Each row is a point. The points of each table are mixes of a few directions, plus a little noise. How many directions does each table use, and how many do they share? Where both have some left over, give the other angles between the two spaces (their principal angles), to ten degrees, smallest first.
In the rows, 128 means zero.

First (7 x 3):
[[ 65 110  81]
 [204 149 184]
 [130 128 129]
 [106 122 112]
 [ 88 117  98]
 [119 125 121]
 [186 144 171]]
Second (5 x 3):
[[ 93 118 102]
 [205 150 185]
 [ 99 120 107]
 [ 83 115  95]
 [160 137 152]]
Directions: first 1, second 1, shared 1

First:
[[ 87 107 157  66 161 140 136  96]
 [199 100  35 249 129  77 116 144]
 [140 153 132 142 101 134 125 149]
 [108 128 149  95 135 139 131 119]
 [ 83 109 162  59 161 142 137  95]
 [129 152 142 126 106 138 127 144]
 [149 147 119 158 103 126 123 150]]
Second:
[[142 106 140 129 116 131 112 137]
 [192  25 185 133  74 141  56 171]
 [145 100 144 129 113 132 108 140]
 [107 161 109 126 145 124 151 114]
 [119 142 120 127 135 126 138 122]
 [108 160 110 126 145 124 150 115]
 [148  96 146 130 111 132 106 141]
 [ 62 233  69 122 183 114 202  84]]
Directions: first 2, second 1, shared 0; angles 80

First, 9 rows:
[[133 100 139 111  81 106  88 110 126 136 120 113]
 [ 80 101 148 122 111  90 107 110 134 164 174 119]
 [149 184 167 163 146 216 141 120 120  89 107 220]
 [156  92  72 114 167 126 154 116 143 139 113  88]
 [111 120 115 104  88  49 110 171 119 135 134  57]
 [145 173 134 165 194 218 176 119 131 102 119 204]
 [119  94 140 102  63  72  77 122 123 144 130  89]
 [149 163  92 150 209 179 196 148 133 107 116 147]
 [110 124 144 120  94  96 104 135 122 135 138 114]]
Second, 8 rows:
[[109 148 114 130 144  99 151 169 124 127 143 101]
 [142 102 100 111 125 105 126 127 132 136 117  88]
 [160 199 135 152 146 178 157 172 111  75  90 167]
 [202  85  88  94  88 119  98 114 128 112  58  77]
 [131 104 142 131 128 156 114  82 137 141 132 159]
 [117  86 145 107  72  89  78 102 129 150 135 106]
 [ 51 137 206 142  86 107  88 112 123 155 193 173]
 [112 163  96 159 235 170 213 146 140 128 156 153]]
Directions: first 4, second 4, shared 4

First (11 x 20):
[[146  48  95 160 115  46 105  87  66 249  83 100  99 173 137 144 123  95
   71 138]
 [143  62 100 154 117  60 109  94  77 227  91 105 104 166 135 142 124 101
   81 136]
 [127 135 131 126 129 135 130 132 133 118 132 130 130 124 127 127 128 131
  133 127]
 [133 105 118 137 124 104 122 116 110 162 115 120 119 141 131 133 127 118
  112 131]
 [125 143 134 122 130 143 132 135 139 106 136 133 133 120 127 125 129 134
  138 126]
 [119 167 144 113 134 168 139 148 158  69 150 142 142 106 124 120 130 144
  156 123]
 [116 182 151 107 137 184 143 156 170  47 158 147 148  97 122 117 131 150
  166 121]
 [121 161 142 115 134 162 137 145 154  78 146 139 140 109 124 121 130 142
  152 124]
 [126 138 132 124 129 138 131 133 135 114 133 131 131 123 127 126 128 132
  135 127]
 [127 133 130 126 129 133 130 130 132 121 131 130 130 125 128 127 128 130
  132 127]
 [126 136 131 125 129 136 130 132 134 116 132 131 131 124 127 126 128 131
  133 127]]
Second:
[[148  97 113 154  89 153 145 134 138 114 122 115 124 141 127 127 151 129
  148 159]
 [136 124 131 143 101 148 128 136 109 115 131 125 143 125 148 136 161 103
  114 125]
 [128 178 190 130 137 137 118 128  71 138 143 117 136 108 143 113 134  94
   83 113]
 [114 130 122 112 133 117 121 147 168 155 127  79 112 158  67 101 139 156
  163 176]
 [110 122  98  90 163 102 152 117 143 118 131 141 156 138 128 150 110 111
  116  87]
 [149 109 142 140  81 141 135 100 115  90 135 132 108 128 136 152 131 103
  126 116]
 [135 108 123 123  86 140 145 129 145 110 136  79 124 163  92 131 165 105
  144 154]
 [126 105  95 114 129 123 155 123 143 110 127 132 151 142 133 149 132 110
  126 110]
 [101 168 138 120 172 101  59 134 108 157 123 190 125  78 164 136 105 158
  108  84]
 [146 139 155 149 150 133 143 108  99 129 124 161 114 100 160 115  76 140
  114 119]
 [114 127 100 132 167 113 108 153 168 171 108 137 115 125 110  97 105 198
  166 165]]
Directions: first 1, second 6, shared 0; angles 90

First:
[[140 134 152 140 121 112 114 114 134 105 148 121 123 123 131 108 145 140
  123 144 127 119 142  94 126 155 143 139 137 112 146 101]
 [ 93 187 136   7 192 148 103 212 112 155 107 152  55 204 191 105  87 124
   51 215 192 189 105 174  82  64  72 102 172 211 142 244]
 [113  80 101 184 109 139 166 116 128 168 122 118 162 103  91 187 143 128
  165  54 100 103 100 154 150 111 121 133  90 116  78 108]
 [140 143 131 113 129 125 115 124 129 106 126 134 125 129 136 105 118 123
  125 148 132 135 145 119 126 140 138 125 138 125 148 128]
 [ 94 117 223 177 140  94 119 150 135 164 214  85  69 158 146 151 221 202
   69 156 148  89  78  70 101 129  97 174 147 137 105  92]
 [107 154 201 109 156 105 100 161 130 136 180 111  62 172 168 109 170 173
   61 196 165 127 107  88  93 125 102 150 166 154 140 136]
 [160 134  45  94 113 156 137 104 123  95  56 163 184  97 109 108  51  65
  183  99 106 157 174 175 155 133 159  90 109 114 148 151]
 [131 117 167 170 116 106 122 112 136 121 168 108 121 121 123 128 171 156
  122 130 122 101 125  84 128 154 137 152 131 107 128  82]
 [109 100  67 128 128 160 165 139 119 170  83 141 160 118 105 177  96 100
  161  69 114 137 105 195 145  84 110 106  96 143  86 163]
 [157  97  94 181  89 128 145  76 135 104 113 127 188  77  87 136 123 108
  189  69  86 106 155 121 162 162 168 129  97  80 126  74]
 [161 142  90 105 115 135 120 103 128  84  92 149 160 107 121  94  83  91
  159 128 116 145 172 135 143 151 161 109 126 110 160 128]]
Second:
[[109 146  88 172 108 147 190 123 156 152  65 113 208  64  82 179 138 114
   73  61  88  73 149 128 131 153 113 140 100  70 108 173]
 [ 82 150  88 161 124 157 207 161 147 194  55 112 201  69  92 205 136 139
   36  53  86  76 136 145 106 128  73 133 102  83  83 213]
 [154 128 135 114 123 118  96  96 133  82 148 135 110 149 131  90 123  93
  172 161 153 143 128 121 154 138 168 131 134 140 160  93]
 [157  98 189 164 114  88  90 110 109 102 202 116  97 125 149  92 158 197
  160 147 108 129 147  63 113 164 149 138 145 111 140  32]
 [106 152 152 142 134 124 144 145 144 146 128 109 130 121 126 145 160 148
   60 133 130  98 125 104 109 139 105 148 135 113 124 154]
 [115 165 157 103 145 123 113 134 150 115 139 120  96 163 139 114 152 104
   81 181 175 121 108 116 129 126 127 149 147 148 151 156]
 [148  82  99  99 132 136 107 132  86 131 135 157 109 146 146 115  76 133
  221 117 119 187 124 173 134  91 136  88 122 166 114  99]
 [153 103 116  67 144 131  78 123  98 102 151 161  74 186 158  85  80  97
  222 170 165 199 107 172 149  85 154  97 138 194 144 103]]
Directions: first 3, second 4, shared 2; angles 50

First (11 x 32):
[[109 103 130 109 118 141 124 130 143 114 119 136 100  99 168 124 147 123
  155 113 171 106 103 122 144 129 146 164 118 136 120  88]
 [139 129 143 137 157 124 106 121 108 136 147 128 136 132 104 129 110 121
  106 145  86 140 143 138 126 109 140 101 129 116 119 155]
 [ 96 121 114 133  80 150 150 144 129 124 113 148  95 154 149 143 122 156
  152 105 191 108 111 100 143 121 132 147 127 141 138 124]
 [116 154 123 145 103 137 143 139 123 123 124 145 123 160 126 135 122 144
  127 130 137 116 126 127 129 116 128 128 126 129 143 129]
 [172 141 125 125 166  90 112 113 130 150 137 106 165 108  92 117 136 114
  112 147  73 155 158 145 101 137 100 105 132 124 130 153]
 [114 146 117 132  94 155 140 156 118 114 142 131 116 139 159 132 137 149
  137 122 146 108 120 125 133 125 125 151 114 149 150 110]
 [116 110 116 124 108 123 127 126 135 142 114 148  98 129 131 138 127 148
  156 111 177 117 124 100 136 110 129 139 128 136 129 138]
 [135 118 142 133 150 141 118 131 101 128 154 107 142 134 116 131 107 120
  100 136  87 149 139 133 130 130 134 102 132 124 119 154]
 [121 111 110 116  97 152 145 152 122 124 139 104 120 124 158 134 135 146
  141 105 158 130 122 106 132 152 110 148 125 157 139 126]
 [134 125 140 131 153 110 141 104 143 125 103 118 157 135 102 121 118  99
  106 137 105 151 128 143 120 155 127 104 148 101 108 128]
 [155 147 148 123 183  84 102  92 155 128 113 137 155  94 104 104 148  85
  117 159  78 129 134 171 112 123 137 120 128  97 112 103]]
Second:
[[105 124 159 148 122 249 137 198  27  71 235  57 150 168 180 139  82 129
   49 134  42 152 124 146 155 158 156 105 115 154 132 138]
 [130 129 125 126 129 116 127 121 138 134 118 135 126 124 123 127 132 128
  136 127 136 126 128 126 125 125 125 130 129 125 128 127]
 [134 129 121 124 129  99 126 111 152 142 103 145 123 119 116 125 139 128
  146 127 148 122 129 124 122 121 121 133 131 122 127 126]
 [130 129 125 126 129 116 127 121 138 134 118 135 126 124 123 127 132 128
  135 128 136 126 128 126 125 125 125 130 129 126 128 127]
 [126 128 130 129 127 137 129 133 120 124 136 123 130 131 132 129 124 128
  122 128 121 130 128 129 130 130 130 126 127 130 128 129]
 [132 129 123 125 129 108 127 116 144 137 111 140 124 121 120 126 135 128
  141 127 142 124 128 125 123 123 123 132 130 124 127 126]
 [134 129 121 123 129  99 126 111 152 142 103 145 123 119 115 126 139 128
  146 126 148 122 129 124 122 121 121 133 131 122 127 125]
 [134 129 120 123 130  98 126 111 153 142 102 146 122 118 115 125 139 128
  148 126 149 122 129 124 121 120 121 134 131 122 127 126]]
Directions: first 6, second 1, shared 1

First:
[[136 115 149 129 106 122 115 145 140 137 138 115 112 116 161 116 120 140
  135 146 119 114 132 130 107 138 122 123 126 138 116 115]
 [110 186 114 151 102 136  90 155 134 147 113  88 107 109 146 108 122 194
  141  57 124  73 142 128 137 217 124 113 114 234 113  75]
 [124  89  69  72 159 173 110 112 124 165 134 204 159 186  75 162 169  99
  102 155 191 149  94 151 147 111 172 137 135  75 155 125]
 [171  83  65  76 142 189 103 102 135 162 155 215 138 170 136 154 177 116
  110 202 206 151  92 165 150 115 141 101 132 119 150 111]
 [187 182 141 166 182  62 157  71 166  71 194 110 116  96 220  99  99 124
  148 159  77 153 146 137 143 159  36  50 185 159 110 168]
 [ 95  97 145 107 150 106 142 134 124 133 125 134 151 153  76 140 120  86
  116 128 114 145 122 118 111  92 159 165 141  35 133 159]
 [ 96  99 214 156  58 104 141 188 111 121  88  58 104  86 131 110  93 135
  141 114  78 103 153  93  71  89 143 183  90 109 107 127]
 [104 173 128 168 126 131 164 118  89  89  77  99 137 109  80 136 123 131
  131  63 116 136 143 102 156 102 128 153 101 155 140 143]]
Second:
[[134  80 167 117  67 137  99 177 140 159 131 112  98 113 172 113 122 149
  134 164 126  97 130 129  81 129 139 140 107 134 109  95]
 [183 138 213 204  79  89 190 118 116  46 124  60  86  40 221  98  89 133
  159 169  65 148 165 100 106  63  48 110 108 170 106 162]
 [160  52 177  86  91 105  67 178 194 187 201 128  91 128 236  96 113 141
  137 228 114  91 122 156  52 174 121 100 156 102  89  93]
 [111 149  68 102 189 138 126  96 126 138 133 172 163 173  69 151 149 109
  110 100 156 146 110 139 169 146 148 123 151 102 150 139]
 [ 92 133  96 130 108 182 138 135  75 130  58 139 146 140  41 157 154 131
  115  75 168 131 122 113 157  88 174 176  78 141 156 116]
 [ 65 190 125 141 137  98  95 160 139 152 112  78 130 131  94 111 106 166
  135  21  95  74 143 118 128 224 148 140 137 167 112 100]
 [ 96 205 109 156 176  93 142 106 126 105 119 100 145 129  91 124 112 135
  132  43  98 124 141 116 162 175 115 120 150 153 130 144]
 [179  97 175 139 108 105 141 125 148 107 165 118 102  97 212 109 112 120
  141 205 104 140 135 131  98 101  84 101 139 121 110 142]
 [ 89 165  71 114 173 142 123 110 116 141 110 152 161 166  50 149 146 122
  113  63 151 129 117 129 169 155 159 140 137 122 148 129]
 [159  92 123 117 123 152 144 110 117 119 131 162 131 132 135 143 145 105
  121 183 153 159 117 134 132  74 125 127 120 105 141 141]
 [141 106  83 101 156 166 142  94 109 126 124 187 154 160  88 159 161  96
  110 156 176 167 105 138 158  81 144 131 128  91 157 145]]
Directions: first 5, second 4, shared 4

First:
[[160 130 101 130 120 111 131 123 133 137 158 106 106  99 119 105 110 133
  102 108  98 118  99  96 140 151 134 136 115 199 140 149]
 [ 93 128 136 109 154 139 129 134 144 110  95 138 155 132 106 128 148 156
  125 127 171 121 158 160 123 104 136  95 135 127 134 145]
 [ 81 119 154 138  72  97 162 121 134 122  71 149 104 103 156 120 144 158
  113 171  96 145 125  66 175 121  82 150  85 219 113 163]
 [101 163 162 132 162 131 125 109  78 137 109 128 146 136 156 148 148 133
  132 154 161 126 149 150 113  68 117 110 146  71 154  89]
 [157  82 121 118  67 112 136 120 198 106 151 119  90 132 102 104  87 135
  138 124  88 125  85  88 156 194 144 183  79 221  90 146]
 [130 132 146 123 176 157 104 132 116 125 141 137 152 176 129 153 132 107
  167 130 178 122 148 194  91 108 149 120 166   8 123  69]
 [100 125 113 156 151 114 145 174  99 148  99 175 114 105 168 123 171 131
  113 137 123 138 143 115 152 125  81 114 156 135 117 150]
 [183 138  99 115 123 176  91 121 129 129 181  87 173 158  83 154  94  69
  149  79 126 136 136 175  66 149 181 108 147   7 141 111]
 [ 62 155 155 144 132 119 149 133  79 139  59 157 143 107 170 143 178 146
  111 165 138 147 166 115 142  70  77  98 135 118 143 143]
 [213 109  92 116 122 124 109 114 169 126 216  85  97 132  90 102  68 113
  131  86 102 103  71 120 121 190 179 166 114 176 125 114]]
Second (8 x 32):
[[116 151 112 159  97 108 149 138  78 158 106 134 117  80 167 127 151 118
   92 136  75 153 129  70 150 119  79 117 123 161 144 167]
 [115 154 110 163  93 106 152 140  72 162 103 135 116  74 172 127 153 116
   87 137  68 156 129  63 152 117  73 116 122 165 146 172]
 [121 140 119 145 111 117 140 133 101 145 116 131 122 102 149 128 141 122
  108 132  99 141 129  96 140 123 101 122 125 146 137 150]
 [117 150 113 157  99 109 147 137  82 156 107 134 118  83 165 127 149 118
   94 135  78 151 129  74 148 120  82 118 123 159 143 165]
 [149  88 156  74 182 163  92 110 215  75 167 117 146 212  59 129  88 146
  191 114 221  85 126 228  90 145 214 147 137  70 100  60]
 [148  90 154  77 180 161  94 111 210  78 165 118 145 208  63 129  91 145
  188 115 216  87 126 223  92 144 210 146 136  73 102  63]
 [135 115 137 111 146 139 116 122 156 111 141 124 134 155 106 128 115 134
  148 123 158 114 128 160 116 133 156 134 131 109 119 106]
 [124 136 122 139 117 121 135 132 111 139 120 130 124 111 142 128 136 125
  115 131 109 136 128 108 136 125 111 124 126 140 134 142]]
Directions: first 6, second 1, shared 1

First:
[[120 184 146 134 138 103 126 126 177 163 130  89 156 130 141 116 134 133
   91  88 115 124 115  85  96 179 125 181 124 146 119 162]
 [122 175 143 133 136 108 126 126 168 156 130  96 151 129 139 118 133 133
   98  95 118 125 117  92 101 171 125 172 124 143 121 156]
 [126 140 132 129 130 123 127 128 139 135 129 120 134 128 131 125 129 129
  120 120 125 127 125 119 121 139 127 139 127 132 126 135]
 [127 137 131 129 130 124 127 128 136 134 128 122 133 128 130 126 129 129
  122 121 126 128 126 121 122 137 127 137 127 131 127 133]
 [111 249 166 141 149  75 122 125 233 202 132  44 189 131 156 103 140 140
   49  42 101 120 100  36  59 238 121 243 119 166 110 200]
 [127 134 130 129 129 125 127 128 134 132 128 123 131 128 130 127 129 129
  124 123 126 128 126 123 124 134 127 134 128 130 127 132]
 [138  53 104 120 115 160 131 130  63  82 125 180  90 126 111 144 120 121
  177 181 145 133 146 185 171  60 133  57 134 104 139  83]
 [136  69 109 122 118 154 131 130  77  92 126 169  98 127 114 140 122 122
  166 170 141 132 142 173 162  74 132  72 132 110 137  93]
 [139  48 103 120 114 163 131 130  59  79 125 184  87 126 109 145 120 120
  180 185 146 133 147 189 174  55 133  52 134 103 140  80]
 [130 116 124 127 126 133 128 128 117 120 128 137 122 128 125 131 127 127
  136 137 131 129 131 137 135 117 128 116 129 124 130 121]
 [132 102 120 125 124 139 129 129 105 112 127 146 115 127 122 133 125 126
  145 146 134 130 134 148 143 104 129 103 130 120 132 113]]
Second, 8 rows:
[[135 198 145 119 107 134  54 132 190 138 100 159 172 117 103 161 151  48
  108  66  12 162 115 130  76 143 128 135 184 167 154 204]
 [145  90 127 140 165 118 147 151 147 157 109 102 107 120  95 124 148 135
  134 142 143  32 184  90 139 124 158 171 168 183  80 113]
 [124 108 121 124 125 134 154 114  87  97 147 146 113 133 152 126 110 144
  136 154 155 175 104 162 145 120 117  76  78  76 154  99]
 [117 103 115 128 107 140 137 123  86 113 141 128 113 136 139 117 111 159
  149 154 177 133 127 144 155 100 113 117 115 104 123 100]
 [112 142 118 111  97 125  98 108 111 131 158 107 151 135 134 111 104 148
  134 121 169 119 119 114 164 107 121 168 150 142 120 131]
 [123 144 134 124 146 112 167 107 121 117 155 121 131 134 168 117 113 150
  103 130 145 185  84 135 123 171 122 102  53  76 160 115]
 [121 159 145 155 107 143 105 156 167 150  82 133 133 128 115 144 156 107
  126  96  76 124 147 118  70 134 109 143 163 144 109 168]
 [149  79 121 124 170 120 163 130 117 122 133 131 102 122 117 128 132 133
  134 161 147  95 146 131 154 125 155 111 115 132 123  93]]
Directions: first 1, second 5, shared 1

First, 11 rows:
[[158 112 194 157 121 151 155 148 130  92 154 137 158 107  97 140 111 112
   87 153 108 118 147 167 125 104 140 139 132 187  96 138]
 [146 160 145 149 130 127 143 119 161 131 139  95 105 117 195 144 178 102
  120 123  68  91 153 100 170 170 139 105  86 100 129 121]
 [141 132  81  78 104  77 137 167 135 118 106 124 117 122  96  88 132 124
  128 127 141 191 140 125 118 147 136 111 107  86 143 145]
 [111 171 141  54 138 134  81 122 114 181 175  85 129 156  73  97 106 136
   62 162 137 126 156 131 135  60  99 161 134 158 128 178]
 [155  86 185 180  93 125 159 209 100  94 148 155 143 123  96 118  92 144
  114 145 113 159 125 184 106  68 109 101 135 146  65 160]
 [167  85  68 153 103 144 109 121  76 115 109 138 185 126 138 125 119 151
  164  95 134 160 139 185  78 124 145 134 154 132 143  84]
 [121 140 127 151 147 160 107  79 125 151 137 112 131 136 179 154 146 130
  139 114 111  81 128 116 141 136 128 138 133 133 139 102]
 [ 67  95 211 179 176 154 185  98 177  76 100 210 108 103  99 188  97 106
  151 146 182  75  51  89 142 159 139 150 162 188 111 113]
 [162 146 100 126 115 139  99 115 108 152 146  84 146 135 169 121 154 132
  119 114  87 122 168 147 129 124 132 126 114 114 139 116]
 [ 74 146  80  65 154  89 130 102 167 135  83 147  86 129 104 119 133 117
  155 123 187 144  92  62 139 182 135 136 126  94 173 127]
 [106 135  75 116 126 107 101 127 114 165 111 120 100 153 162 113 139 153
  167 104 139 142 110 104 126 132 106 107 127  69 142 126]]
Second:
[[154 116 121 165 107 126 133 151 112 123 129 122 132 128 166 127 141 137
  144 113  97 135 137 146 123 128 126 101 118 103 113 120]
 [111 124 165  94 130 102 160 164 154  99 124 157 115 114  48 113  98 112
   99 161 164 156 114 121 129 119 128 136 129 152 113 166]
 [ 81 135 198  68 142  95 163 176 166 108 137 163  95 122   7 105  77 111
   74 186 184 154 101 106 138  93 111 144 134 168 100 200]
 [206  78  70 163  86 109 176 148 128  46  74 153 179  75 143 129 152 103
  168  93 111 184 155 173  92 209 195 109 112 111 153  66]
 [151 121 120 167 111 132 124 144 108 134 134 116 130 134 178 130 144 141
  146 110  92 126 137 144 126 123 121 102 118 101 114 118]
 [ 78 158 171 103 154 134 104 124 131 174 161 117  94 159 107 125 109 141
   99 155 143  99 110 100 150  75  85 139 137 141 108 173]
 [125 146 117 161 133 155  84 102  99 182 153  92 121 160 207 140 150 155
  145 107  90  86 133 125 139 103 100 116 128 102 123 117]
 [154 113  92 132 121 129 137 111 130 102 103 135 154 108 136 133 140 115
  146 110 129 141 140 140 114 170 162 135 127 128 154  91]
 [ 94 162  97  99 170 168  70  32 123 185 137  98 132 152 160 150 141 134
  132 115 142  70 128  97 140 133 126 172 148 146 172  99]]
Directions: first 6, second 3, shared 3

First:
[[141 126  93  82 150 134 129 116  88 166 175 129  96 115 112 131 130 130
  112 117 126 165 134  92 144 128  95 119 142  97 143  95]
 [174 105 108 175 112 148 106 146 134 108  65  58 104  75 138 117  82 123
  147 141 123 135 181  58  89 191 173 146  96 105 137 130]
 [102 150 111 123 152 135 133 116 107  81 207 128  85 142 157  99 155 110
  111 125 135 140 158 128 187 142  86  89 125 144 128 115]
 [ 93 186 147 150 101 153 177 195 132 121 104 168 126 143 149 148 142 133
  115 133 135  77 177 172  59 179 105 142 120 171 127 114]
 [108 137 156 163 101 100 141 120 203  79 138 197 164 182 135  91 131 150
  136 137 135 136 104 159 193  90 146 109 140 148 143 176]
 [154  69 130 127 150 104  77  70 132 129 122  86 151 114 121 111 108 119
  153 125 118 149  69 110 148  80 164 120 127 111 108 151]
 [148 107 129 126 128 115 117 119 128 167 104 138 153 122 115 128 100 142
  139 124 120 136  90 113  82 111 150 137 131 119 124 132]
 [126 115 145 100 125 128 118 128 112 159  85 100 148 114 100 178 145 117
  129 126 128 102 108 157 113 106 136 158 132 119 110 125]
 [125 136 132 111 122 155 132 152  99 140  82  69 110  96 113 186 156 103
  118 129 130  94 169 145 113 156 120 163 117 117 117 106]
 [118 154 115 104 123 130 155 139 124 136 170 169 111 147 120 125 144 142
  109 124 133 147 148 126 162 131  96 121 143 118 151 116]
 [116 120 143 142 139 103 120 105 144 119 154 170 160 157 146  93 117 138
  140 123 124 130  75 146 117  93 137 102 135 157 114 148]]
Second, 9 rows:
[[165 138 116 108  70 136 166 168 167 172  67 156 128 120  67 168 121 165
  116 138 132 163 170  92 159 140 143 178 143  64 186 130]
 [ 62 109 150 165 236 111  57  54  58  44 242  77 127 141 239  55 145  59
  147 110 121  62  47 199  66 106 101  33  99 249  17 126]
 [144 133 121 119 101 133 147 148 145 150  99 142 129 126 101 147 124 145
  123 132 129 145 149 111 144 135 135 152 136  97 156 130]
 [132 129 127 125 119 129 134 135 133 135 118 133 128 127 118 134 127 133
  127 128 128 134 135 122 132 129 130 136 131 119 138 128]
 [134 130 125 125 121 130 132 132 133 134 121 133 130 126 119 133 127 133
  126 130 128 133 133 123 132 128 129 136 130 119 136 127]
 [113 125 134 135 151 125 113 113 113 111 151 117 127 130 152 112 132 113
  133 124 126 114 111 142 117 123 123 107 122 155 104 126]
 [143 132 124 119 103 132 144 146 144 148 102 140 129 125 101 145 124 143
  124 133 130 145 148 112 142 132 133 148 135 100 154 129]
 [126 128 128 128 131 128 125 125 125 125 130 126 128 129 132 126 130 126
  128 128 127 126 125 130 126 127 125 127 127 131 123 127]
 [133 129 125 126 120 129 133 134 133 135 121 130 128 128 122 134 128 132
  128 129 128 133 133 122 133 131 130 134 129 120 135 127]]
Directions: first 6, second 1, shared 1
